Each row of a before or after table is a point. One or more steps were done to the points. Then noise was added and the rows were shuffled. The steps act on columns, c1 being the first. Name the steps. A step turns or swaps two columns, mirrors them in a line or flattens them onto one, adds a multiple of one to another, or multiplies or shifts one. Angles are multiples of 10 degrees, from the lower column toward the higher: turns from -170 to 170, lines from 10 to 170 but not 90. Use the fewest steps. Two steps may share a column if one is a turn and the other turns, adds or multiplies; they go together, in the order done. Otherwise the lowest column goes first.

Before (12 x 2):
[[ 1.0  2.5]
 [-2.1  2.8]
 [ 0.3 -0.8]
 [-9.4 -4.4]
 [ 0.4 -0.6]
 [ 0.4  1.6]
 [ 1.0  0.1]
 [-8.5  3.0]
 [-2.3 -0.8]
 [ 0.8 -4.8]
 [ 0.8  0.5]
 [-4.7  2.2]]
After (12 x 2):
[[  1.5   0.2]
 [  0.4   0.5]
 [  1.1  -0.2]
 [ -3.3  -0.1]
 [  0.7  -0.1]
 [-15.0   0.2]
 [  0.8  -0.1]
 [ -7.6   0.1]
 [  0.5   0.1]
 [ -3.4   0.3]
 [-13.6  -0.1]
 [  2.0   0.0]]
Steps: multiply c1 by 1.6; multiply c2 by 0

Before (13 x 3):
[[-2.1 -7.2  1.1]
 [ 2.6  0.4 -2.4]
 [ 1.2  2.7 -1.0]
 [-0.1 -1.4 -0.4]
 [ 0.7 -1.0  1.1]
 [ 2.7 -0.4  0.2]
 [-0.9 -1.8  0.8]
 [-1.5 -7.6  1.9]
 [ 2.3  1.6 -2.8]
 [ 0.9 -0.9  1.7]
 [ 3.3  0.5 -0.1]
 [-3.2 -4.8  2.8]
 [ 1.9 -0.2 -1.8]]
After:
[[ -3.0 -11.9  -0.1]
 [  1.2   6.8  -3.8]
 [ -2.2 -18.0  -1.7]
 [  2.5  -1.0  -2.8]
 [  2.1  -0.4  -5.0]
 [  3.1   1.1  -2.9]
 [  0.8  -2.7  -1.8]
 [ -1.3 -18.9  -1.0]
 [  0.9  -2.3  -1.2]
 [  2.2   4.0  -5.7]
 [  2.4   1.1  -5.5]
 [  0.1  -3.3  -3.3]
 [ -0.9  -4.6  -2.2]]
Steps: multiply c2 by 2.5; shift c3 by -3.0

Before, 14 rows:
[[  0.1   1.7   0.5   5.1]
 [ -1.6  -1.1   0.9  -4.3]
 [ -3.7  -1.7  -4.9  -6.3]
 [  4.1  -3.4   7.3   7.8]
 [  2.9  -5.4  -1.1   0.3]
 [ -0.7  -1.0  -0.9  -7.6]
 [ -2.2   1.4   1.0   0.2]
 [  8.7  -6.1   3.5   4.5]
 [  2.7  -1.0   0.6   1.7]
 [ -0.2   2.4  -0.5   2.2]
 [  0.8  -6.0   3.8   2.6]
 [ -8.1   0.8  -3.5  -3.3]
 [ -3.0   3.2  -1.8  -5.4]
 [ -3.2  -0.9  -1.8 -11.9]]
After, 14 rows:
[[  1.2   0.6  -4.0  -6.8]
 [ -1.2   4.9   9.7   4.5]
 [  1.2   0.1  -0.4  -5.1]
 [  3.3  -0.5  -5.5 -10.7]
 [ -0.6  -1.8   0.4   1.7]
 [ -1.0  -1.6   2.0   4.2]
 [  0.5  -4.7  -3.7  -4.6]
 [  1.0  -2.5   1.4   0.4]
 [  2.1   5.2   4.5   1.4]
 [ -4.5   9.3   4.9   3.4]
 [ -2.4   2.4   0.8   1.3]
 [  0.4   6.3  -0.9   1.0]
 [  6.7  -3.9  -4.4  -1.8]
 [  4.2  -0.3  -6.6  -4.2]]
Steps: turn c1 and c2 by 150 degrees; turn c3 and c4 by -20 degrees

Before:
[[ -3.8  -1.7  -3.6  -5.2   4.1  -0.5]
 [ -6.4  -4.1   0.3   5.7  -3.2 -10.5]
 [ -0.2   1.9  11.2  -3.1  -0.4   1.6]
 [ -0.4  -2.4  -2.5   2.7   4.8  -5.8]
 [ -2.4  -5.9  -8.5   2.3   6.4  -0.5]
 [ -0.8  -1.8   5.4   0.4   0.9   5.2]
 [  1.6   1.2   3.1  -1.3  -3.6   0.3]
 [ -2.5   4.9   5.3   3.3   0.7   4.2]]
After:
[[  0.2  -0.1  -1.3   2.0  -1.3  -4.1]
 [ -0.6  -4.5   7.5  -2.7  -6.0   1.3]
 [ -3.0   1.1  -1.4 -10.9  -1.9  -0.6]
 [  2.1  -1.2   1.9   1.2  -8.8   0.3]
 [ -6.6  -0.7   2.4  -3.4  -9.4  -7.3]
 [ -1.3  -2.8   4.6  -0.7  -5.0   3.6]
 [ -2.6   2.4  -3.4  -0.9   1.0  -0.8]
 [ -2.4  -0.7   1.4  -0.7  -5.5   2.8]]
Steps: add 1.5 times c1 to c4; flatten c2 and c3 onto the line at 120 degrees; shift c5 by -6.0; multiply c6 by 0.7

Before:
[[ 0.1  8.6 -0.7 -1.4  4.8  3.1 -6.3 -3.6]
 [ 1.3  4.8 -2.5 -2.5 -1.0 -3.0  1.4  2.2]
 [-0.5  3.7 -3.1 -4.1  2.4  8.4 -1.8 -0.3]
 [-2.2 -2.3  1.7 -1.7 -5.7  3.5 -3.9 -2.5]
 [ 0.2  5.9 -0.2 -4.9  0.1  3.6 -1.7 -3.8]
 [ 2.5  1.4 -7.8 -4.8  0.2  7.6  1.9 -4.1]
 [-5.4  6.9  5.3 -3.5 -7.7  1.8  5.2 -0.6]
 [-2.2  2.8 -1.0  1.4 -5.7  2.8 -3.6 -0.3]
 [ 0.6  8.0  1.0  3.0 -3.3  6.6 -6.0 -5.2]
 [ 3.4  4.9 -2.5 -3.3 -3.2  1.7 -2.5  2.6]
 [ 8.1  2.4 -0.3  5.5 -2.1 -2.1 -1.7  3.0]
 [-6.3 -2.5 -2.6  6.9  1.0 -0.2 -6.5  0.6]]
After, 12 rows:
[[  0.6  10.2   0.9   3.0  -4.3  -5.0   0.5   6.6]
 [  2.5  -0.3  -8.0  -4.4   0.3  -4.4   2.8   7.3]
 [  1.3   2.5  -2.4  -2.4  -1.6   2.4   3.9  -3.4]
 [  3.4   5.4  -2.3  -3.0  -4.0   2.1   1.3   1.7]
 [ -0.3  10.5  -0.8  -1.2   6.0  -3.8   0.8   3.3]
 [ -2.2   4.1  -1.1   1.8  -7.8  -0.2  -1.1   2.9]
 [ -1.2   3.9  -3.0  -4.3   3.1   0.0   1.2   8.4]
 [ -1.7   0.8   1.7  -1.5  -7.3  -2.7  -4.2   3.7]
 [ -5.1   1.6   4.6  -3.6 -10.0  -0.8   8.5   1.7]
 [  7.8   3.0  -0.4   5.7  -2.9   3.0   0.4  -2.5]
 [ -0.3   5.8  -0.7  -4.9   0.2  -3.7   3.0   4.0]
 [ -6.0   2.3  -2.4   6.9   1.1   0.5  -6.8  -0.1]]
Steps: turn c2 and c7 by 40 degrees; multiply c5 by 1.3; swap c6 and c8

Before (9 x 9):
[[-1.5  1.4  3.2  0.8  4.6 -1.8  2.2 -5.9 -0.1]
 [-1.6  0.2  6.4  5.0  0.2  6.7 -0.9  2.8 -0.4]
 [ 2.0 -2.6 -2.5 -6.2  2.5 -3.9 -4.3 -3.8  2.6]
 [-1.4 -1.6  1.4  4.8 -4.4 -0.1  1.3 -3.9  1.0]
 [-4.4 -5.6  1.1 -6.3  2.3 -2.4 -2.7 -6.3  1.0]
 [-3.7 -0.1  5.7  5.8 -0.3  3.4  7.6  3.7  3.1]
 [-1.1 -5.0  5.4  7.5 -1.3 -2.1  2.8  2.5 -1.7]
 [-3.9 -5.3 -3.2  0.1  5.9 -2.5 -2.5 -5.2  3.2]
 [-5.2  2.4  2.0  3.2 -0.2  3.2  2.3  4.0 -3.4]]
After (9 x 9):
[[ -3.8   0.0   5.7   5.9  -0.4   3.4   7.7   5.5  -5.3]
 [ -1.0  -4.9   5.4   7.5  -1.3  -2.1   2.9   1.6  -9.8]
 [ -5.1   2.3   1.9   3.3  -0.4   3.2   2.3   5.3  -6.2]
 [ -1.7   0.4   6.5   5.0   0.1   6.6  -0.8   6.2 -10.1]
 [ -3.7  -5.0  -3.3   0.3   6.1  -2.5  -2.4  -6.2   8.2]
 [ -1.6   1.3   3.1   0.8   4.6  -1.8   2.3  -6.7  -4.8]
 [  2.0  -2.7  -2.4  -6.2   2.5  -3.9  -4.5  -5.8   6.4]
 [ -1.4  -1.6   1.5   4.8  -4.4  -0.1   1.2  -4.0  -1.2]
 [ -4.4  -5.7   1.3  -6.3   2.3  -2.3  -2.6  -7.4  -0.7]]
Steps: add -1.5 times c3 to c9; add 0.5 times c6 to c8

Before (14 x 11):
[[ -1.9  -7.1   2.0  -0.3   1.7   4.3  -4.8  -0.1   5.2  -2.9  -0.2]
 [ -4.1   0.9  -1.3  -8.0   4.2  -4.1  -0.4   7.5  -2.9   0.5   3.1]
 [  0.6  -1.4  -5.6  -5.7   0.2  -1.1   0.2   7.3  -1.4  -9.5  -1.4]
 [ -3.9  -7.2  -5.0   6.4   1.1   1.3   3.5  -0.3  -4.8   2.7  -4.8]
 [  1.3   1.3  -1.7  -8.1  -3.6   4.3  -5.1  -3.8  -4.2   3.5   5.8]
 [  5.5  -3.5   1.1   2.6  -1.8   5.3  -1.8   5.8 -10.7   7.7   1.5]
 [ -2.1   2.4   4.2  -1.8   4.8   2.2   3.5   7.5  -5.3  -0.3  -1.3]
 [ -2.1  -3.0   4.3  -5.1  -1.2  -1.5   4.5   4.4  -2.8  -1.7   3.5]
 [ 11.3  -3.5  -4.7   7.5   2.7  -3.9  -5.2   3.0  -3.6  -2.9  -1.5]
 [ -2.4   2.6   0.1   2.2  -3.0   1.9  -0.9   5.3  -7.1  -1.5   2.9]
 [  1.4   0.2   0.3  -1.5   0.0   3.9   1.3   5.0  -1.7   6.6   6.1]
 [  2.0   8.6  -0.3  -5.6  -1.1  -3.6   0.5   2.7   0.9   0.0   2.1]
 [  3.4  -1.3   1.2   6.5   1.2   4.2   4.4   2.1  -7.8  -5.5   4.5]
 [  2.4  -3.4   0.5  -2.7   2.3  -0.1   0.7   1.8   0.2  -2.7   4.9]]
After, 14 rows:
[[ 2.5  1.2  2.1 -0.5  2.2  2.7  0.8 -3.6  1.1  1.7  4.9]
 [11.3  2.4 -1.8 -2.6  2.8 -8.2 -5.0 -4.0 -2.6  5.2 -1.5]
 [-2.4  5.7  1.0  2.3 -2.9 -1.8 -1.0  1.5 -6.1  1.0  2.9]
 [-4.0  7.5 -1.2 -5.4  4.2  7.3 -0.4 -0.5 -1.9  0.4  3.2]
 [ 1.9  4.3 -0.1 -4.7 -1.0  5.0  0.5  8.0  2.0  0.3  2.1]
 [ 1.4  5.1 -4.0  3.6  0.1  2.3  1.3 -0.7 -0.7 -5.3  6.0]
 [ 1.2 -3.5 -3.6  2.9 -3.6  8.7 -5.2  1.8 -3.1 -1.6  5.9]
 [ 3.3  1.8  4.4  5.3  1.1 -5.7  4.3 -1.7 -6.8  3.3  4.3]
 [-2.2  3.8  4.4 -2.4 -1.2  4.9  4.6 -3.7 -1.8 -1.5  3.4]
 [-2.1  7.8  3.4  2.0  4.6  2.0  3.4  1.0 -4.3 -2.3 -1.5]
 [-1.9 -1.3  3.4  4.1  1.6  0.9 -4.8 -7.2  6.2  0.8 -0.1]
 [-3.9 -1.5 -5.6  2.4  1.1 -6.0  3.5 -7.0 -3.9  1.1 -4.9]
 [ 0.7  7.0  1.9 -2.2  0.2  5.5  0.3 -2.6 -0.4 10.8 -1.5]
 [ 5.5  5.1 -4.1  5.6 -1.8 -1.6 -1.8 -4.4 -9.8 -6.7  1.5]]
Steps: mirror c2 and c8 in the line at 40 degrees; mirror c3 and c10 in the line at 160 degrees; turn c4 and c6 by -80 degrees; shift c9 by 1.0

Before (13 x 12):
[[ -4.1  -2.3   3.8   3.4   4.2   0.9   2.2  -0.7   1.7  -4.8  -1.8   3.3]
 [  7.1  -3.1  -7.2   1.1  -4.0   4.6   0.3  -2.6   3.2  -5.3  -0.4   3.8]
 [ -1.7   6.4  -6.4 -14.0   9.5   5.5   3.8  -1.3   1.5   1.3  -1.5  -0.2]
 [ -0.4  -1.3  -0.4   1.6  -0.9   5.2  -0.5  -4.0   4.2  -7.8   5.3  -0.1]
 [ -3.2   4.5   2.3   1.7  -3.4   5.6   3.1   1.4   2.2  -7.1   0.9  -0.4]
 [ -4.0   0.6   2.1  -2.1   1.8   5.0   4.2   2.8   0.5  -5.2   6.6   2.5]
 [ -3.2  -2.2  -4.7   3.7  -3.8   6.0  -1.3  -1.4  -3.0  -4.1  -0.9   0.8]
 [ -4.2  -2.6  -4.2   0.7  -3.5   4.3  -0.4   1.8   4.6  -5.1  -1.5   1.5]
 [ -0.7  -2.3  -6.7   1.7  -2.9   1.4   4.1  -3.5   3.1   0.2  -1.5   0.4]
 [ -2.5   0.2  -6.0  -1.8  -3.8  -1.2  -3.2  -0.7  -2.6  -6.1   1.2   2.1]
 [ -1.8  -3.5   7.6   3.0  -3.8   6.4  -3.9  -1.2   3.5   9.3  -0.1  -0.2]
 [ -3.9   1.4  -4.6  -2.9  -3.1   5.1   3.7  -4.1   1.6  -6.6  -1.1   5.3]
 [ -1.9  -4.2   4.1   0.1  -3.6   4.6   3.0  -1.3   0.8  -7.3   0.6  -1.1]]
After:
[[  2.9  -6.1  -4.7   2.7  -3.8   0.4  -1.3   6.2  -3.1  -4.2   1.4   2.7]
 [  2.8  -5.9  -5.8   0.8  -3.8   0.9  -3.1  -0.9  -2.7  -5.9  -0.8  -2.6]
 [  5.1  -4.6   2.1   1.2   1.7  -3.5   4.2   4.5   0.4  -5.2  -5.8  -3.1]
 [  1.9 -11.4   4.1  -0.9  -3.7   0.5   2.9   5.0   0.7  -7.3  -0.2   0.7]
 [  3.9  -7.7  -4.2   1.6  -3.5  -2.5  -0.3   4.0   4.7  -5.2   2.1  -0.2]
 [  3.2  -2.6   2.4   0.5  -3.4  -2.3   3.2   5.4   2.2  -6.9  -0.3   1.7]
 [  1.7   5.7   7.5   1.3  -3.8   0.2  -3.8   6.5   3.6   9.4   0.2   2.9]
 [  0.4  -2.2  -6.8   1.2  -2.9   3.2   4.1   1.9   3.0   0.1   1.7   1.3]
 [  3.6  -5.2  -4.7   3.1  -3.0   3.1   3.6   5.7   1.6  -6.6   1.9  -5.1]
 [ -7.2  -8.3  -7.1   3.7  -4.0   1.7   0.2   5.0   3.2  -5.2  -0.9  -1.1]
 [  1.6   7.6  -6.5  -7.2   9.5   0.5   3.8   5.7   1.3   1.4   1.7 -12.0]
 [  3.8  -7.1   3.6   4.6   4.1   0.7   2.1   1.0   1.6  -4.8   2.5   1.1]
 [  1.3  -9.3  -0.2   0.8  -1.0   3.1  -0.4   5.8   4.2  -7.7  -5.3   1.4]]
Steps: turn c1 and c11 by -170 degrees; add 1 times c10 to c2; mirror c4 and c12 in the line at 30 degrees; turn c6 and c8 by 100 degrees

Before, 8 rows:
[[ 0.3  2.4  1.0 -1.0  2.6  5.4 -9.4  7.7  4.5 -0.7  2.8 -0.3  3.3  1.9]
 [ 4.8  0.5  8.3  5.6  9.0 -0.1 -5.6  0.9 -1.3 -4.0  3.1  2.3 -7.1 -6.1]
 [ 2.5 -1.5 -7.3  0.1  2.8  2.1  0.4 -0.1 -2.3 -6.2 -0.6 -3.3  2.7 -0.9]
 [ 2.6  5.1 -0.8  1.5  2.4 -3.2  1.1 -5.8 -0.3 -3.3 -1.4  2.1 -0.2  2.9]
 [-1.9  3.4 -2.5  5.0  3.9 -3.8 -4.6  1.6  9.3 -5.6 -0.7 -4.5  7.0 -1.5]
 [ 3.3 -1.0  0.7  4.2 -2.4  6.8  1.2 -2.3  4.5 -3.7 -1.2  0.5  1.9 -4.0]
 [-0.9  2.8 -4.8  1.4  2.7  0.6 -0.7  2.9  2.6 12.7 -7.2 -0.7  1.1  0.1]
 [ 1.8 -4.3 -1.7 -0.9  2.5 -2.7 -1.5  4.1  8.6  0.5 -0.8 -4.5  6.5 10.4]]
After, 8 rows:
[[ 4.3 -1.1  0.7 -4.2  0.3  6.2  1.1 -2.2  4.7 -3.7 -0.4 -2.3 -4.1  2.0]
 [-2.5  2.9  8.3 -5.6  2.4  3.9 -3.6  0.8 -2.4 -4.0 -2.3  9.1 -6.3 -6.9]
 [-3.2 -1.1 -1.5  1.0 -4.5  0.2  1.1  4.2  8.4  0.4 -2.0  2.4 10.1  6.6]
 [-3.8  1.4 -0.8 -1.7  2.2  0.5 -1.7 -5.4  0.2 -3.3  1.5  2.4  2.9 -0.1]
 [ 1.1  1.3 -4.8 -1.2 -0.7 -0.3 -2.0  3.0  4.9 12.6  5.8  2.6  0.0  0.8]
 [-2.3  3.7 -2.4 -5.1 -4.5 -3.5 -4.6  1.7  8.9 -5.6 -2.6  3.9 -1.4  6.7]
 [ 0.4 -0.7 -7.3 -0.1 -3.4  3.1  0.9 -0.1 -2.2 -6.2  1.3  2.8 -0.9  2.6]
 [ 4.5  5.5  0.9  1.0 -0.2  3.0 -6.8  7.7  3.2 -0.9 -4.3  2.7  1.9  3.1]]
Steps: mirror c1 and c6 in the line at 60 degrees; flatten c2 and c7 onto the line at 130 degrees; multiply c4 by -1; swap c5 and c12; mirror c9 and c11 in the line at 170 degrees; swap c13 and c14
